Rows are points. Any point is a mix of the corners, with weights that add up to 1. It lies inside the corners' shape when no weight is negative. Is each point inside? If not, which corners have a negative weight?

Corners:
(1): [-8.3 -3.2  0.2]
(2): [ 7.5  0.4 -0.8]
(3): [ 2.3 -0.2  4.3]
(4): [-3.7  1.8 -8.3]
Points:
[ 2.8  1.8 -2.5] => outside (1)
[-1.0  0.3 -4.9] => outside (3)
[-2.9  1.4 -6.7] => inside
[ 2.6  0.7 -3.3] => inside
[-4.3 -0.5 -3.0] => inside
[-6.8 -0.9 -3.1] => outside (2)

Corners:
(1): [-5.7  4.3  3.0  1.2 -5.8  0.4]
(2): [-0.5  0.2  5.2  2.8 -1.7  0.4]
(3): [ 0.4  2.4 -4.7  1.6 -4.0  3.5]
(4): [-0.8  2.4  2.2 -2.5 -2.6 -3.4]
(5): [ 1.7  3.6  1.3  5.6  0.5 -1.9]
(6): [ -7.0 -10.8  -1.8  -3.5   1.6  -8.3]
(7): [ -4.0 -13.0  -6.9  -2.4   9.8   7.3]
Points:
[-0.7  4.0  2.2  2.9 -3.5 -2.4] => outside (7)
[-3.9 -4.9 -1.8 -1.4 -0.3 -0.5] => outside (5)
[-2.2  0.8 -0.2  0.6 -1.7 -1.2] => outside (2)
[-4.3 -6.4  0.7  0.6  2.2 -3.1] => outside (3, 4)
[-2.6  0.5  4.0  1.9 -2.2 -5.1] => outside (3, 7)
[-4.6 -7.2 -2.5 -2.3  1.8 -0.6] => outside (5)
[-0.9 -0.7 -1.5  2.0  0.7  1.2] => inside

Corners:
(1): [-1.0 -3.8 -2.8 -0.8  2.8  9.8 -0.8  5.5 -7.8  2.8  2.6]
(2): [-7.7 -2.1  5.4 -1.8 -0.5 -2.3  3.3  4.1  3.8 -5.6 -0.9]
(3): [ 6.7 -4.6 -5.1  2.7  5.2  2.3  1.3 -2.3  4.7  1.4 -2.6]
(4): [ 6.2  0.0  6.0 -4.3 -5.0  0.1  7.8  0.3 -9.9 -2.4  3.9]
(5): [-5.1 -3.7 -3.7  0.1 -0.9 -2.3 -0.4 -4.0 -2.7  0.4  5.9]
(6): [-0.4  3.9 -6.7 -1.2 -4.4  3.1  1.8  1.1  2.2 -5.0  4.0]
(7): [-1.4 -0.9 -4.5  4.7  8.1  5.1  0.8 -1.1 -3.3  3.1  2.3]
(8): [ 1.9  5.0  4.1 -5.9 -3.1 -0.6 -1.4 -1.3 -6.7 -5.2  0.3]
(9): [-2.6  0.3 -9.3 -4.5  9.4 -3.4 -2.1 -5.3 -9.4  0.4  4.8]
(10): [ 3.8  3.4  2.3 -1.0 -0.9  2.3  4.3 -7.8  9.4 -5.0  3.9]
(11): [-5.1 -3.4 -0.3  4.4  5.3  1.1 -1.6  2.4 -1.6 -3.0  3.8]
(12): [ 0.7 -1.0 -1.0  0.5 -2.7  9.3  6.4 -5.4  8.8 -4.5 -0.9]
Points:
[ 1.7 -0.4  0.1 -0.4 -1.6  3.1  3.5 -1.8  2.8 -2.6  1.0] => outside (9, 11)
[-2.3 -2.0 -2.3  0.5  2.7  1.6  0.4  0.1 -3.5 -0.7  2.6] => outside (10)
[-1.9  0.4 -1.3 -1.6  1.3  0.9  1.0 -1.1 -2.1 -2.7  3.2] => outside (3)
[ 0.7 -0.4 -3.2 -1.2  0.3  2.7  1.5 -2.9 -1.9 -0.9  2.7] => outside (2, 11)
